Every row gives one point. Each copy is the shape, with its points in the same order, turned, moved and blurred by noise. Say if it was mirrored as well.

Shape (6 x 3):
[[-0.13 -0.13  0.16]
 [ 0.37 -0.18 -0.14]
 [ 0.20 -0.51  0.19]
 [ 0.72 -0.16  0.24]
 [ 0.12 -0.21  0.45]
 [-0.65  0.08 -0.62]]
Copy 1 (6 x 3):
[[-0.06  0.11  0.21]
 [-0.09 -0.32 -0.19]
 [-0.33 -0.25  0.26]
 [ 0.12 -0.70  0.12]
 [ 0.03 -0.17  0.46]
 [-0.22  0.79 -0.47]]
Copy 1 is: only turned
Copy 2 (6 x 3):
[[ 0.05 -0.23 -0.19]
 [-0.08  0.34 -0.18]
 [-0.01  0.07 -0.57]
 [ 0.36  0.54 -0.38]
 [ 0.32 -0.08 -0.42]
 [-0.63 -0.42  0.45]]
Copy 2 is: only turned
Copy 3 (6 x 3):
[[-0.18 -0.31  0.02]
 [-0.29  0.30  0.09]
 [-0.59 -0.20  0.18]
 [-0.45  0.28  0.51]
 [-0.23 -0.30  0.37]
 [ 0.08 -0.16 -0.97]]
Copy 3 is: mirrored

Shape (8 x 4):
[[-0.30 -0.41 -0.65 -0.47]
 [ 0.21 -0.39  0.06  0.05]
 [ 0.01  0.06 -0.38  0.29]
 [ 0.28 -0.14  0.25 -0.01]
 [ 0.42  0.62 -0.12 -0.52]
 [-0.53 -0.29  0.03  0.24]
 [-0.34 -0.17  0.14  0.42]
 [ 0.26 -0.11  0.76  0.00]]
Copy 1 (8 x 4):
[[-0.23  0.96 -0.10 -0.31]
 [-0.45  0.08 -0.13  0.27]
 [-0.48  0.14  0.40 -0.19]
 [-0.31 -0.15 -0.19  0.15]
 [ 0.11 -0.32 -0.24 -0.73]
 [-0.13  0.43  0.44  0.36]
 [-0.24  0.13  0.50  0.36]
 [-0.04 -0.49 -0.32  0.49]]
Copy 1 is: mirrored
Copy 2 (8 x 4):
[[-0.41  0.19 -1.06  0.04]
 [ 0.17 -0.17 -0.34  0.02]
 [-0.11  0.40 -0.26 -0.37]
 [ 0.18  0.05  0.07  0.23]
 [ 0.20  0.95 -0.25  0.49]
 [-0.61 -0.19 -0.12 -0.20]
 [-0.50 -0.18  0.07 -0.25]
 [ 0.09 -0.25  0.37  0.45]]
Copy 2 is: mirrored
Copy 3 (8 x 4):
[[ 0.35 -0.38 -0.77  0.00]
 [ 0.39 -0.15  0.22 -0.16]
 [ 0.08  0.39 -0.29  0.02]
 [ 0.17 -0.02  0.27 -0.10]
 [-0.74 -0.16 -0.13 -0.49]
 [ 0.34  0.01 -0.13  0.70]
 [ 0.29  0.24  0.16  0.45]
 [-0.07 -0.22  0.80  0.02]]
Copy 3 is: only turned
Copy 4 (8 x 4):
[[ 0.50  0.54  0.23 -0.39]
 [-0.21 -0.04  0.34  0.05]
 [ 0.08  0.32 -0.01  0.46]
 [-0.23 -0.30  0.15  0.11]
 [ 0.67 -0.57 -0.20  0.25]
 [-0.38  0.48 -0.19 -0.10]
 [-0.49  0.30 -0.18  0.14]
 [-0.54 -0.60 -0.01 -0.02]]
Copy 4 is: mirrored

Shape (12 x 6):
[[ 0.47 -0.02  0.24 -0.24  0.36 -0.24]
 [ 0.51  0.05 -0.09  0.81 -0.47  0.40]
 [ 0.10 -0.41 -0.31  0.41  0.49 -0.08]
 [ 0.08 -0.30  0.35  0.82  0.22 -0.20]
 [ 0.47  0.38 -0.28 -0.16  0.53 -0.25]
 [-0.52 -0.21 -0.13  0.23  0.26 -0.50]
 [ 0.22  0.10  0.16 -0.32 -0.18 -0.58]
 [-0.53  0.33  0.58 -0.10 -0.22  0.03]
 [-0.28  0.11  0.10  0.51  0.15  0.28]
 [-0.50 -0.04  0.27 -0.05 -0.03  0.04]
 [-0.33 -0.39 -0.41  0.55 -0.39  0.08]
 [ 0.42  0.28  0.23  0.57 -0.30  0.58]]
Copy 1 (12 x 6):
[[ 0.03 -0.26  0.06  0.12 -0.01  0.69]
 [-0.88  0.45  0.59 -0.16  0.37  0.02]
 [-0.08  0.42  0.06  0.00 -0.53  0.18]
 [-0.84  0.10 -0.13  0.04 -0.42  0.25]
 [ 0.33  0.31 -0.10  0.20  0.22  0.68]
 [-0.08  0.05 -0.61 -0.28 -0.38 -0.05]
 [-0.02 -0.39 -0.20 -0.40  0.33  0.63]
 [-0.30 -0.62 -0.42  0.06  0.47 -0.29]
 [-0.42  0.15 -0.10  0.27  0.04 -0.30]
 [-0.12 -0.42 -0.27 -0.04  0.05 -0.28]
 [-0.42  0.33  0.09 -0.59 -0.13 -0.48]
 [-0.78  0.18  0.53  0.21  0.53 -0.02]]
Copy 1 is: mirrored
Copy 2 (12 x 6):
[[ 0.34 -0.13  0.69 -0.30  0.21 -0.11]
 [-0.39  0.37 -0.41 -0.37  0.47  0.39]
 [-0.28 -0.51  0.20 -0.02  0.27 -0.08]
 [ 0.19 -0.41 -0.25  0.10  0.50  0.19]
 [ 0.06  0.12  0.88 -0.11 -0.10  0.12]
 [ 0.18 -0.35 -0.13  0.50 -0.04 -0.35]
 [ 0.43  0.37  0.34 -0.02  0.18 -0.60]
 [ 0.79  0.23 -0.37 -0.18 -0.50 -0.03]
 [ 0.12 -0.17 -0.34 -0.05 -0.15  0.34]
 [ 0.38 -0.01 -0.40 -0.21 -0.34 -0.20]
 [-0.37 -0.07 -0.75  0.09  0.11 -0.21]
 [-0.02  0.37 -0.29 -0.59  0.18  0.59]]
Copy 2 is: only turned

Shape (15 x 9):
[[ 0.00 -0.03  0.23  0.20 -0.09  0.00  0.43 -0.05 -0.29]
 [ 0.11 -0.10 -0.24 -0.06  0.63  0.45  0.14  0.07 -0.50]
 [-0.02 -0.64  0.44  0.30  0.37  0.69  0.17  0.07  0.09]
 [-0.21  0.65 -0.77  0.24  0.63 -0.23  0.01 -0.13  0.10]
 [-0.43  0.08  0.54  0.59  0.10  0.09 -0.63 -1.04  0.06]
 [ 0.50  0.00  0.49 -0.02  0.10  0.22 -0.03 -0.22 -0.29]
 [-0.45 -0.26  0.37 -0.06  0.34 -0.40 -0.02  0.10 -0.51]
 [ 0.20  0.03 -0.77 -0.01 -0.35  0.22  0.02 -0.12  0.50]
 [ 0.27  0.59 -0.03  0.72 -0.14 -0.43 -0.03 -0.54 -0.18]
 [ 0.39  0.28 -0.15  0.16  0.46  0.15  0.42 -0.20  0.51]
 [ 0.13 -0.15 -0.10  0.18  0.11  0.37  0.31  0.13  0.10]
 [-0.15  0.86 -0.27  0.02  0.28  0.27  0.16 -0.04 -0.35]
 [ 0.09 -0.38 -0.08 -0.15  0.15 -0.34  0.34  0.02 -0.24]
 [-0.09  0.68  0.44 -0.17  0.10 -0.41  0.29 -0.09  0.43]
 [ 0.06  0.53  0.03 -0.42 -0.22 -0.06  0.40 -0.65 -0.07]]
Copy 1 (15 x 9):
[[-0.24  0.00  0.05 -0.13  0.07 -0.29 -0.06 -0.18  0.40]
 [-0.09  0.20  0.65  0.30  0.00  0.03  0.56 -0.48  0.34]
 [ 0.44 -0.16  0.45  0.40  0.17  0.03  0.16  0.33  0.53]
 [-0.53  0.17 -0.01  0.05 -0.42 -0.41  1.06 -0.36 -0.51]
 [-0.89 -0.18 -0.31  0.69  0.40  0.04  0.11  0.76 -0.09]
 [-0.47 -0.07  0.33  0.04 -0.05  0.46 -0.04  0.00  0.57]
 [-0.19 -0.06  0.00 -0.13  0.82  0.02  0.25 -0.37  0.06]
 [ 0.10  0.45 -0.32  0.37 -0.89 -0.02  0.13 -0.19 -0.22]
 [-1.02 -0.25 -0.51 -0.08 -0.45 -0.26  0.32  0.06  0.23]
 [-0.19 -0.28  0.47 -0.01 -0.75 -0.09  0.34  0.05 -0.10]
 [ 0.21  0.12  0.22  0.08 -0.32 -0.14  0.22 -0.07  0.27]
 [-0.75  0.62  0.41 -0.16 -0.21 -0.36  0.59 -0.13  0.08]
 [-0.01 -0.08  0.06 -0.07  0.07  0.00 -0.02 -0.71  0.05]
 [-0.48 -0.05  0.14 -0.69 -0.19 -0.03  0.04  0.25 -0.50]
 [-0.83  0.37  0.31 -0.13 -0.35 -0.16 -0.42 -0.16 -0.26]]
Copy 1 is: only turned
Copy 2 (15 x 9):
[[ 0.32  0.03  0.03  0.36  0.03  0.34  0.10 -0.10  0.10]
 [-0.12 -0.02 -0.30 -0.05 -0.61  0.42 -0.18  0.29  0.38]
 [-0.28  0.18  0.15 -0.10  0.30  0.63 -0.61  0.14  0.25]
 [-0.29 -0.56 -0.17  0.40 -0.81 -0.60 -0.03 -0.25  0.33]
 [ 0.15 -0.30  0.67 -0.28  0.35 -0.19 -0.04 -0.53  1.22]
 [ 0.17 -0.31  0.13 -0.01  0.14  0.54  0.26  0.35  0.45]
 [-0.11  0.38  0.22 -0.12 -0.31  0.35  0.50 -0.41  0.16]
 [ 0.14 -0.34 -0.27  0.13  0.11 -0.76 -0.30  0.46 -0.08]
 [ 0.33 -0.48  0.31  0.78 -0.03 -0.31  0.37 -0.07  0.76]
 [-0.33 -0.76 -0.31  0.44  0.09  0.01 -0.22  0.08  0.16]
 [-0.05 -0.09 -0.08  0.24  0.00  0.15 -0.34  0.24  0.02]
 [ 0.35 -0.67 -0.02  0.21 -0.84  0.02 -0.07 -0.11  0.22]
 [-0.09  0.28 -0.35  0.18 -0.03  0.13  0.39  0.03  0.03]
 [-0.04 -0.85  0.19  0.22  0.10  0.05  0.45 -0.52 -0.19]
 [ 0.62 -0.71 -0.40  0.00  0.07 -0.05  0.36 -0.23  0.16]]
Copy 2 is: only turned
